Each row of a before or after table is a point. The points were changed in one or more steps. Then noise was added and the rows were shuffled. The steps act on columns, c1 being the first. What was done? A step turns or swaps two columns, mirrors them in a line or flattens them onto one, adds a multiple of one to another, or multiplies or shifts one. Angles are multiples of 10 degrees, from the lower column toward the higher: turns from -170 to 170, lines from 10 to 170 but not 90. Use the fewest steps. Two steps may share a column if one is a turn and the other turns, adds or multiplies; they go together, in the order done. Otherwise the lowest column goes first.

Before (12 x 2)
[[-16  33]
 [ 42  35]
 [-23 -30]
 [  2  -4]
 [-37 -24]
 [ 21  15]
 [-36 -15]
 [-39  31]
 [-15 -28]
 [ 41 -42]
 [ 42  -4]
 [ 16 -17]]
After (12 x 2)
[[-27 -16]
 [ 35  41]
 [-17  18]
 [ 33 -38]
 [-29 -21]
 [ 34 -19]
 [-14 -35]
 [-42  40]
 [ 16  21]
 [ -6  -1]
 [-23 -38]
 [ -3  40]]
Steps: swap c1 and c2

Before (8 x 4)
[[ 30   5  27   5]
 [ 27  13 -22  -1]
 [ 32  -7  41 -23]
 [ 27  10  -4 -12]
 [ 14 -42  34 -15]
 [ 21  -4  37  15]
 [-38  12  33  -7]
 [-65  -2  21 -13]]
After (8 x 4)
[[-24 -47  41  27]
 [-25  36 -20   5]
 [-18 -41  33 -16]
 [ 66 -26  24   1]
 [ 40 -24  33   1]
 [ -9 -78  35  17]
 [-31 -23  25  -5]
 [-26  11  -5  14]]
Steps: turn c1 and c4 by 170 degrees; add -1 times c3 to c2

Before (13 x 6)
[[ 78   5 -54  17 -11   1]
 [ 38  -3  -7  38 -11  24]
 [ 30 -20  63  18 -11  -5]
 [ 33 -42  12 -25 -20  -2]
 [ 44 -33  -7 -31  30 -31]
 [ 24 -55 -21  23 -19 -11]
 [ 38  31   0  39 -35  41]
 [  1 -50  42 -35  -8  -7]
 [ 11 -42  13  45  -5   9]
 [  2  35   3   3 -31  46]
 [ 38   7  12  37 -28  -8]
 [ 21 -40   2  16 -16 -45]
 [-13 -26 -43  25 -34  -9]]
After (13 x 6)
[[-23  -2   0 -49  24  12]
 [ 21 -17   3 -19  -8  34]
 [-22 -30   6 -27  -5  10]
 [  5 -43   8 -46   9   5]
 [-22   5   0 -48  -8  28]
 [-66  15  -3 -43   0  11]
 [-15 -39   7 -21 -46  16]
 [ -1  34  -5  -4  46  30]
 [-39 -42   7  12  -2  21]
 [-52 -31   5  15 -31 -30]
 [-12 -57   9  32  -6   9]
 [-23  31  -4 -49  41  36]
 [-15 -50   8 -30 -12  18]]
Steps: turn c1 and c4 by -160 degrees; flatten c2 and c3 onto the line at 170 degrees; turn c5 and c6 by -90 degrees

Before (12 x 9)
[[  18   -9  -25  -51   19  -21   57   10  -32]
 [ -35  -17   -1    7   12  -28  -20   -3  -26]
 [ -24   12   -5   29 -121  -11  -30  -38   17]
 [ -22   27   -4  -61   21  -20   23  -17  -81]
 [  -1   12   16   21   19  -16    1  -10   23]
 [ -18  -10    1   -7    2   17  -32   -7   20]
 [ -26   -7  -30   -1  -11    6   10  -41  -19]
 [ -23   16  -28   10  -47  -15  -35    1   11]
 [ -22    4   -1   22    9   30   -2   12  -20]
 [ -35   17  -19   10   10    3    7   -4   30]
 [  -4    7   -3   11    3   16  -17  -25   18]
 [  34   22  -28   26   21  -41  -33    1    5]]
After (12 x 9)
[[ -22  -26    0  -62  -58  -33   -4  -19  -83]
 [  -4  -12   17   19   43   -8  -12   -4   26]
 [ -25   -2   -7   21  -11   14   24   13  -20]
 [ -35  -16  -14   10   38   -7    8  -13   32]
 [ -38   20   -3    6  -14    9  -38   -2  -23]
 [ -26  -12   10   32 -101   27  -28  -35   17]
 [  37  -20  -28   29   25   17  -55  -12    4]
 [  -4   -7    8   11   19   26    3  -25   18]
 [ -25    8  -12    0  -32   -9   13  -50  -21]
 [  15   12  -27  -50  -14  -77   20    2  -33]
 [ -17   11    4   -8   21   45   -9   -5   20]
 [ -22  -17  -27   12  -35   32  -40   -8   11]]
Steps: multiply c2 by -1; turn c3 and c8 by 20 degrees; add 1 times c9 to c5; multiply c7 by 1.3; turn c6 and c7 by 60 degrees

Before (11 x 12)
[[ -47   -5   -1   51  -15   -4   43   21  -11    6   -3   -3]
 [  13   28    9   13  -29  -58    6   42  -15   11  -36    9]
 [  -7   -8   49    2    6  -31   19   -3   22    6   18   -5]
 [ -18  -17   41   30    5    4  -26   26  -43  -19  -28   22]
 [  12  -14  -12   19    8  -29   21  -10   -2  -44   -9  -19]
 [  -6   23    6    2   15   -6   23  -22   22   41   39    9]
 [  -9   -6   -7    3   13   24   34   -8   47    4   52   53]
 [ -30    4   35   -5   -7   39   15  -13   -6   -6  -43   11]
 [-120   41   17   28   25  -35   13    2   -6  -47   34    6]
 [ -26   48  -13   -2  -40  -10  -32   -8   32  -34  -13  -14]
 [ -10   12   37   34  -21   13    6  -53  -18  -13  -14   26]]
After (11 x 12)
[[  11  -13   32   27    4   12  -89    6  -45  -20  -29  -27]
 [ -11  -27  -35   19    8  -21   19  -30   -2  -43  -10   23]
 [  15   -4   15   12  -30  -65  -16   21  -14   10  -37    6]
 [   4   17   27    2   15  -18   56  -43   22   40   39  -10]
 [ -25   -7    3   51  -14   -1   26    0   -9    6   -3  -41]
 [  17   18   31   36  -22    4  -21  -75  -18  -14  -14  -21]
 [ -55   18   -4   28   25  -51    4  -17   -6  -48   34 -108]
 [  -8  -24   50    2    6  -23   52  -24   22    6   18   -4]
 [ -25   38  -30   -3  -39  -33   17  -28   31  -33  -12  -14]
 [  41    7   -5    2   14   23  104  -27   47    3   51  -33]
 [  -5   24   30   -5   -7   33    8  -32   -7   -6  -42  -31]]
Steps: mirror c1 and c12 in the line at 30 degrees; turn c2 and c6 by -30 degrees; add 0.5 times c10 to c3; add 1.5 times c9 to c7; shift c8 by -20

Before (11 x 18)
[[  1  14   3 -14 -27  -4 -11   5  22  37 -26   1  40  15 -55 -16 -38  49]
 [-38 -19   1  31 -28 -46  -5 -16  16 -47  31 -40   5   7  17  24  25 -23]
 [ 10  20 -44 -26  50  21   0  -1  15  -4 -10 -42  46 -17  14  35 -20 -12]
 [ -2  29 -13  -7  25  17 -30 -46 -22   6 -21  29  28  22 -18 -23  30  -5]
 [  0 -10  19 -14  17  45 -39  -3 -62   0   6 -32  -1  31  10  -6 -40  44]
 [ 43  17   1   7  16 -19  44   2 -65  13 -13 -28  10  -4 -18   0 -26   8]
 [-25 -20 -49  34 -33 -20 -19  -8  -8 -51  43 -29  18   2 -46  24 -33  24]
 [ -5 -12   3 -13  31  46  20 -26  15  27   1  42  49  15 -66 -31  34 -22]
 [ -3   6 -31  62  -2 -27 -50  25  16  -1 -23  -6  -8 -23   9 -31 -22  37]
 [ 14 -28 -30  12 -20 -27   0 -23  15  22 -27  19 -16  32  -8  34  -8  37]
 [-20  50 -56  24  14  -9  37   9   8 -22  22 -31  39 -32 -15 -49  45   0]]
After (11 x 18)
[[ 15 -23 -32  14 -19  14  -2 -23  12  22 -39  18 -29  31 -21  35  -9  38]
 [ -2  25 -12  -8  23  10   2 -46 -24   6 -10  33  55  20  22 -30  31  -5]
 [-27 -14 -52  34 -34  53   3  -7  -5 -52  43 -26  36   3   0  24 -32  25]
 [ -2 -18   1 -14  28  46   2 -27  15  25  32  43  98  14  63 -30  38 -24]
 [  2  -9  18 -13  23 -26  -1  -3 -64   0  26 -31  -3  30  40  -2 -41  44]
 [ 11  26 -44 -26  46 -20  -2  -1  14  -8   0 -39  91 -14  16  32 -20 -14]
 [ 47  17   2   8  13  21   0   8 -66  16 -19 -28  21  -3 -12  -5 -25   8]
 [  1   9   2 -16 -30  54  -1   5  23  33 -19  -2  83  17  17 -16 -39  48]
 [-36 -13   2  30 -29   1   1 -11  17 -44   4 -41  11   9 -47  25  26 -23]
 [ -7  -1 -32  63  -2  -1   3  26  14  -2 -38  -5 -15 -24 -27 -30 -21  37]
 [-20  40 -56  25  13  20  -1   9  10 -21  20 -33  79 -30  -2 -57  43  -3]]
Steps: turn c2 and c16 by -10 degrees; turn c6 and c15 by 110 degrees; add 0.5 times c15 to c11; multiply c7 by 0; multiply c13 by 2

Before (12 x 20)
[[-13  -9 -36  -4  -6  -3  22  19  22   3  -1 -31  74 -13  -2  15   9 -16
   17  18]
 [-15  13 -29   9   0  -3  22  24  13   7  15  12  -2  19  11  15  -7   8
   10  -7]
 [  3 -24 -40  -3   5  22  14   1   5   8  18   7 -21  48 -25 -33   4  -2
   17  27]
 [ 18  11  28  16  -8 -22 -10  18  17   0  -1   2  12  -2 -33 -28 -64  -8
   -6  24]
 [  7 -18  -4   7  49 -17 -11  11   4 -27   6  14 -21  10  10 -21   8  -1
  -26  -1]
 [  2  11  28 -40   5  19  -6 -15  12   9  51   7 -11   9   5  -3 -34   2
   14  -2]
 [  0  -6  -8 -23   2 -17 -12  20  23  12 -11   2  -9  -8   7   8  11 -14
    5  10]
 [ 19  19 -23  15  20 -10   0  12   3  -3 -16  -2 -17 -12 -13  13 -31 -22
  -21  -8]
 [-11  11  -7  12  -1 -19 -12  -7   5   7  -9  -4 -16 -10   7 -25   0   6
    0  -8]
 [  9 -33 -38  12  11   3  -6  12   6 -41  11 -18  -1  44  -9 -28 -21  12
  -56  17]
 [ -5  -5   6  -9   4 121   7  22   7  14 -15  -4   0  -5   1 -34 -27 -10
   -4   0]
 [-11  19 -13   7  -9 -12  37  21   8   3   8 -10   8  17 -32   4   4   5
   -2  -9]]
After (12 x 20)
[[ -15  -11  -12   10   14   -5   21   25   14   18    1   12   -1   -2
    11    8   27   29   10    9]
 [   7   19    7    8    7  -17  -10   12    5  -69   50   14  -20    1
     8  -26    5  -10  -26   -3]
 [  -6    5  -28   -8  -15  121    7   23    7   34    4   -5    0    0
     2  -34  -12   -2   -4   -1]
 [ -11  -17    1    8    8  -13   37   21    8    6   -9  -10    8    1
   -32   20   12   21   -1   12]
 [  16  -15  -58   18   -1  -23  -10   20   17   -1   -8    2   12   -1
   -33  -11  -39  -33   -7  -22]
 [ -13    3    3   -4   -1   -3   23   19   20    8   -7  -31   74    2
     0   15   36    3   17  -19]
 [ -11   -9   -1   13   -8  -19  -11   -6    4   20   -1   -5  -16   -2
     7  -29    9   22   -1   10]
 [   9   29  -26   12    9    5   -7   12    4 -102   12  -17    0   -1
   -10  -23   33   -1  -59  -23]
 [   2   18   -3   -3   18   23   14    1    5   21    5    7  -21    0
   -25  -21   41   -7   16  -31]
 [  18  -18  -35   14  -16   -9   -1   10    2   -8   21   -3  -17   -1
   -15   19   16  -50  -21   12]
 [   1   -9  -28  -40   51   19   -5  -14   12   24    6    4  -10   -1
     5   -6  -33    0   15    4]
 [   1    3    9  -26  -12  -18  -13   20   25   30    3    2  -10    0
     7    3   11  -13    4  -12]]
Steps: add -1.5 times c1 to c18; turn c2 and c20 by 170 degrees; turn c3 and c17 by -80 degrees; swap c5 and c11; multiply c10 by 2.5; multiply c14 by 0; add -0.5 times c15 to c16
